Every row gives one point. Each copy is the shape, with its points in the same order, stretched, turned, moved and blurred by noise. Some copies are also mirrored. Which?

Shape (5 x 2):
[[ 48   7]
 [-49  24]
 [ 48 -15]
 [  8  46]
 [-64  25]]
Copy 1 (5 x 2):
[[ 45 -29]
 [ -7  62]
 [ 19 -44]
 [ 42  30]
 [-26  68]]
Copy 1 is: only turned
Copy 2:
[[ 52   4]
 [-62  24]
 [ 56 -17]
 [ 10  54]
 [-86  24]]
Copy 2 is: only turned

Shape (8 x 2):
[[-40  49]
 [  1 -44]
 [ 37   8]
 [  9 -46]
 [ 34 -56]
 [-55  50]
 [-13 -41]
 [ 34 -58]]
Copy 1, 8 rows:
[[-69  14]
 [ 11 -31]
 [ 25  22]
 [ 23 -29]
 [ 55 -18]
 [-85   8]
 [ -4 -38]
 [ 51 -22]]
Copy 1 is: only turned
Copy 2, 8 rows:
[[ 48  69]
 [-30 -19]
 [ 46 -28]
 [-28 -36]
 [-14 -59]
 [ 44  81]
 [-40 -14]
 [-24 -58]]
Copy 2 is: only turned
Copy 3, 8 rows:
[[-21  49]
 [ 39 -26]
 [-27 -39]
 [ 35 -41]
 [ 30 -64]
 [-15  56]
 [ 40 -15]
 [ 36 -63]]
Copy 3 is: mirrored
Copy 4, 8 rows:
[[ 70  24]
 [ -4 -55]
 [-40   0]
 [-28 -52]
 [-44 -57]
 [ 84  30]
 [  8 -44]
 [-54 -67]]
Copy 4 is: mirrored

Shape, 9 rows:
[[ 18  11   8]
 [-13   6  -5]
 [  5  45  62]
 [ 54 -28 -38]
 [ 55 -10  31]
 [-67  -5   9]
 [ -3  43   9]
 [-32   9 -60]
 [-29 -37 -26]]
Copy 1, 9 rows:
[[ -8  15  10]
 [  6  -9  -7]
 [ -3   5  66]
 [-12  48 -42]
 [-43  39  18]
 [  1 -56  -5]
 [ 21   8  21]
 [ 35 -10 -45]
 [-20 -25 -43]]
Copy 1 is: mirrored
Copy 2, 9 rows:
[[-16   5  43]
 [-33   3  14]
 [-49 -19  87]
 [ 40  37   8]
 [ 26  -4  58]
 [-67 -29 -11]
 [-55  20  65]
 [-51  51 -25]
 [-19  -2 -23]]
Copy 2 is: only turned
Copy 3, 9 rows:
[[ 26   9  41]
 [  5  14  16]
 [  5  14  95]
 [ 73  -9   1]
 [ 59 -24  58]
 [-41  -1   7]
 [ 10  39  51]
 [  0  43 -32]
 [  2 -17 -23]]
Copy 3 is: only turned

Shape:
[[ 60  26 -44]
 [ 43 -11 -62]
 [-22  31  52]
 [ 20 -12 -27]
 [-55  24  11]
 [-19  -7  18]]
Copy 1:
[[ 19 -20 -95]
 [-14 -27 -88]
 [ 32  -1  37]
 [-11 -22 -47]
 [ -6  26  41]
 [ -9  -9  22]]
Copy 1 is: only turned
Copy 2 (6 x 3):
[[  9  -3 -76]
 [ 12  49 -74]
 [-17 -67  48]
 [  7  24 -33]
 [-46 -16  29]
 [ -6  -6  26]]
Copy 2 is: mirrored
Copy 3:
[[-27  37 -43]
 [-50  12 -54]
 [ 38  -6  37]
 [-37  -1 -27]
 [ 30 -52  13]
 [ -2 -23  19]]
Copy 3 is: mirrored

Shape, 7 rows:
[[ 95  26 -20  46]
 [-29  19 -47   9]
 [ 20 -19  -9   9]
 [-11  29  13 -48]
 [-17  41  54  29]
 [-42  36  -5  -8]
 [-15 -46 -46 -28]]
Copy 1 (7 x 4):
[[ 84  62 -40   0]
 [-18 -14 -17  74]
 [ 14   5  16   7]
 [-44  28  -8  -7]
 [  5 -19 -62 -20]
 [-40 -10 -37  35]
 [-31  -7  65  42]]
Copy 1 is: mirrored
Copy 2, 7 rows:
[[-50  15 -42 -29]
 [ 28  34 -11  24]
 [ 13  -2 -11  -7]
 [ 36  55  50 -20]
 [-42  16  75  22]
 [ 15  45  39  24]
 [ 88  -5 -34 -10]]
Copy 2 is: mirrored

Shape, 8 rows:
[[-27 -29 -28   0]
 [ 10  66  52  -7]
 [ -7   0 -50  45]
 [-20 -30   0  13]
 [-18 -26 -15  -5]
 [  0   0  58 -55]
 [ 19 -36 -30  40]
 [  8   6   3 -91]]
Copy 1:
[[ 23   0   3  61]
 [-22  20   5 -78]
 [ 17  51  -5  72]
 [ 23   5  20  42]
 [ 23  -4   2  41]
 [ 13 -39   6 -60]
 [ 52  44  24  57]
 [ 27 -45 -42 -45]]
Copy 1 is: only turned
Copy 2:
[[-18 -14 -69  22]
 [ 26  55  39 -35]
 [ 21 -24 -95 -16]
 [-28 -18 -46  -7]
 [-22  -8 -44  15]
 [-27  28  65  26]
 [-15 -53 -66  -7]
 [ 24  29  24  74]]
Copy 2 is: mirrored

Shape (11 x 6):
[[-20  46 -30 -10 -13   0]
 [ -1  -6   6  19 -23   6]
 [ 18  -4  -1  29   8  -2]
 [-15  -1  -8  18  10   7]
 [  2 -21  28   4  15  26]
 [ 15 -20 -31  25 -27  22]
 [-10 -18  17 -42   5  -2]
 [ 95  10  12  23  -1  16]
 [-21  42 -35  20  15  15]
 [ -9  -5  -8  25  12   0]
 [-16 -13  17  24 -23  16]]
Copy 1, 11 rows:
[[-25  34 -38 -31  21 -20]
 [ 26  11  -1 -10   1  17]
 [ 25 -11  -6  22  19   0]
 [ -8  -3 -12  10  13  11]
 [ 18  11  15  34 -22  20]
 [ 26 -10 -39  -5 -17   8]
 [  2  18  23   0 -35 -25]
 [ 91  16 -17  47  -6 -31]
 [-36  14 -50   3  40   4]
 [ -2 -11  -8  14  19  10]
 [ 21  15   7  -7  -3  41]]
Copy 1 is: mirrored
Copy 2 (11 x 6):
[[  9  41 -14 -32 -10   3]
 [  5  22  34  23  -7  17]
 [ 21   1  18  18 -35   0]
 [ -8   6  10   7 -32   6]
 [ -5 -11  53   0 -33  11]
 [ 26  16   6  32 -23  47]
 [-12 -29  38 -24  19   5]
 [ 92   7  42  16 -34  19]
 [  2  44 -17 -20 -47   3]
 [ -4   7   4  18 -33  -4]
 [-18  20  47  31 -17  17]]
Copy 2 is: mirrored
Copy 3:
[[-35  28 -26  12 -29  28]
 [  0  -1  19  26 -15  17]
 [ 14  -4   5  23   3 -15]
 [-24   0   4  32  -2   1]
 [-12  -7  43   2  22   4]
 [  7 -30  -5  52 -13  25]
 [-34 -12  34 -45  -8   5]
 [ 73  -3   1 -21  39  10]
 [-31  28 -28  48  -6  10]
 [-13  -3   5  34  -2 -10]
 [-12   3  35  32 -15  23]]
Copy 3 is: only turned
Copy 4 (11 x 6):
[[-21  21 -55 -26  19  -5]
 [ 14   4  -4  -5 -16   1]
 [ 14   2   6  23   9 -15]
 [-11  -5 -11  14  -1   0]
 [ -2   3  30  19  -2  25]
 [ 45 -25 -25   2  -1   8]
 [-30  -4  26 -31  16  19]
 [ 70  33  27  25  47  -9]
 [-19  13 -57  21  14  -5]
 [ -6  -8  -5  20   0 -11]
 [  7   3   2   3 -34  12]]
Copy 4 is: only turned

Shape:
[[-12  10  15  -2 -15  17 -69 -31]
 [-25  -5  49 -59 -55   2 -56  30]
 [ 42 -44  14  36 -12  25  47  21]
 [ 41  38 -44  -4 -45   9  29 -30]
 [ -3 -12 -32  45  -1  31  59   4]
 [ 40  -9  -8 -36  32 -63   3 -11]
 [-14  12  -1  48  15 -39  47  65]
 [ 40  12  46  25  33 -25  -5  -5]
 [ 16  39  -6 -50 -12  20 -16 -47]
 [  2 -81 -32  26 -16  28  30  71]
 [  7 -46  51  56 -51 -27   5  22]
 [ -8 -35  42  35  31 -10  29 -31]]
Copy 1, 12 rows:
[[ 34   1  14  18  -2 -39 -63   5]
 [ 27 -30  -7 -25  46  -6 -95  43]
 [-24 -33  37 -35 -33  44 -14  11]
 [ -2  -4 -15 -50  -6 -10  -2 -65]
 [-46 -34  -3 -26 -29  -6  26  -5]
 [ 20  56  47 -31  34  19   1  13]
 [-29 -24  47 -80  -1 -24  21  51]
 [  4  20  92 -25   4 -11 -33   6]
 [-12  19  -9  -1  30 -23 -41 -48]
 [-21 -33 -14 -38 -48  49  -6  73]
 [ 45 -65  59 -44 -17  24 -27  44]
 [-15 -24  64  14   4   1   7  15]]
Copy 1 is: only turned
Copy 2:
[[-28 -32 -29 -26 -39  11  22  13]
 [ 26  -6  -7 -50 -33 -22  43  65]
 [ 30 -50  36  43  53  19  41  -3]
 [ -2 -37 -23  75  -2 -30  45  -5]
 [ 22 -42 -11  38  62   6  22 -29]
 [ 15  -2   6  69 -17  29 -12  31]
 [ 12  35  12  35  85  30  26  -8]
 [-14   4  43  43   0  53  16 -16]
 [ 14 -23 -23  27 -60 -14  25  -6]
 [ 59 -57 -16   6  82  26  36  34]
 [-24 -35  39  -1  60  -3  28  52]
 [ -5 -27  40  12  30  18 -21 -11]]
Copy 2 is: only turned
Copy 3, 12 rows:
[[ 27 -31  37  20 -41  30 -60  -8]
 [ -3 -44  68  50  -4 -37 -38  42]
 [ 47  -2 -44  34  70 -17  23  48]
 [ 19  25 -39   9 -68  12 -25  47]
 [ 31  34 -26  11  37  52  35  34]
 [-17  -3 -46 -19 -17 -89  17 -14]
 [ 34  33  11 -43  83   3  59  53]
 [ 22 -46 -32 -35  51 -11  -8   4]
 [ -6 -31  10  18 -66  22 -35  15]
 [ 79  40   0  70  64 -35  59  56]
 [ 16  21  -3   3  88 -20 -41  27]
 [-15   6 -22 -11  89  31  11 -28]]
Copy 3 is: mirrored

Shape (13 x 8):
[[-26  10 -36  21  -5  21 -25 -24]
 [-10 -14 -49  20  13  -8  21  29]
 [-25   8   2 -22   8  27 -79  -1]
 [ 16 -55 -47  -3  -6  18  21 -10]
 [ -3  18  13  -4  -4  13  21 -16]
 [ 37 -37 -20 -15   2 -59  22 -22]
 [-12 -17  11   5  40 -30  24  -8]
 [-11   4  15 -17  -9  17 -13 -14]
 [-29  -5  21  -8 -26  20 -56 -21]
 [  5   9 -18  17 -15  24 -54 -27]
 [-20 -28  22  22  12  13  -7   3]
 [ 14   4  -5   6 -21 -70   7  22]
 [-32  -4 -13  -7 -12 -14  22 -28]]
Copy 1:
[[ 14  16  -6 -33 -13  14  -6 -37]
 [  9 -22 -14   1  47  -8   6 -49]
 [ 11  13  63 -24 -32 -35 -37 -17]
 [ 24 -70   4  -8  38  35  25 -43]
 [-22 -10   4  -8 -11  13   6   7]
 [ 10 -81 -29  18  20   8 -24   9]
 [-40 -30 -13  16  -8 -11 -30 -29]
 [ -5 -11  29 -15 -28  -5  -2   1]
 [ 14   6  35 -15 -62 -26   4 -19]
 [ 31   7  23 -12 -29  19 -11  -9]
 [-16  -5  15  11 -31 -13   7 -42]
 [ 22 -29 -39  28  10 -40  -9  25]
 [-14 -30 -20 -38 -15  -6  18 -20]]
Copy 1 is: mirrored
Copy 2:
[[-25  -5 -25   4  16  51 -30 -38]
 [ 28  14 -36  15  53   0 -24  23]
 [-95  -3   1 -21  -5  34 -34  -8]
 [ 22 -24 -72  42  15  10  11  19]
 [ 15   0  13  -7  -1  17  15 -29]
 [ 23  31 -24  81 -11 -38  23  10]
 [ 19  17  36  42  26   3  14  23]
 [-25 -14   8  -7  -8  12   2 -23]
 [-67 -35  11  -9 -25  21 -35 -33]
 [-40   4 -27   0 -31  43 -41 -34]
 [  2 -27  21   7   6  23 -26  15]
 [ 16  41   1  29  -3 -64 -29 -12]
 [ -3  -9  -1  26  24   2  14 -41]]
Copy 2 is: mirrored

Shape (14 x 9):
[[ 42  26  40  16 -28  47  10 -35  32]
 [-17   1   1  35  19 -10  24  75  32]
 [ -3  27 -21  29  37  10   0  79  61]
 [  1 -18 -22 -17  57 -28 -21 -26 -20]
 [  2 -77 -14 -49  59 -25 -21 -37   4]
 [-16  32  70 -13 -27  56 -16   4  15]
 [ -7  38  27  -7  30  46   6 -26  54]
 [ -8 -41   6   9  64 -49 -14 -51  -5]
 [ 36 -67  19 -40  59 -17 -13 -40   7]
 [-19 -14  27   0  -7  78   8 -54  20]
 [-27 -21 -20  24   5  -8  67  60  25]
 [  6 -60 -24  -8  30 -24 -70 -46  17]
 [  0  -7 -37  32  32  26  53  84 -22]
 [  5 -35 -37 -54  25 -43  -1 -41  -3]]
Copy 1:
[[ -3 -62 -36  72  20   8  18  -3   5]
 [ 40  25 -67 -39  -1 -83 -14   3 -13]
 [ 32  12 -87 -41   4 -87 -41  35 -44]
 [ 21 -15  21 -84  19  46 -46  14 -59]
 [ 33  22  -5 -95 -21  79 -41  34 -56]
 [  6   5  -1  31  53 -28  47  27 -11]
 [ 35 -29 -37  16  15  -2  12  20 -73]
 [ 41 -46   5 -92 -12  67 -12   1 -42]
 [ 38  -5 -29 -69   5  90 -32  32 -25]
 [ -1   0 -12  19  -7  27  56 -28 -53]
 [ 53  42 -58 -18 -36 -80 -19 -37 -13]
 [ -6 -21  -4 -92 -35  68 -31  54 -54]
 [ 15  49 -56 -51  30 -63 -28 -59 -13]
 [ 38   2  31 -46 -29  51 -73  27 -54]]
Copy 1 is: mirrored
Copy 2 (14 x 9):
[[ 16  28 -13  23  61  13 -65 -26  25]
 [ 23 -69 -36  24  -9 -55  20 -28  29]
 [ 30 -89 -11  16  41 -28  -4 -51  22]
 [ 34 -52 -10  -4 -22   4  36  31 -15]
 [-10 -55  -6 -36 -25  19  29  56  38]
 [ -6  41 -28 -35  16 -13 -39 -58   0]
 [ 30 -25 -29 -27  43  12 -49 -23  19]
 [ 27 -50 -23  -9 -21 -29  25  78   1]
 [  8 -25 -12 -27   2  11  29  56  46]
 [-22   0 -52 -25  22  41 -46 -10  13]
 [ 26 -75 -61  42 -39 -31  19  -9  49]
 [-25 -45  27 -32  15   8 -25  50   6]
 [ 31 -81 -72  57 -20 -13  85 -48   7]
 [ 28 -43  12  -6 -32  23  10  40  22]]
Copy 2 is: mirrored
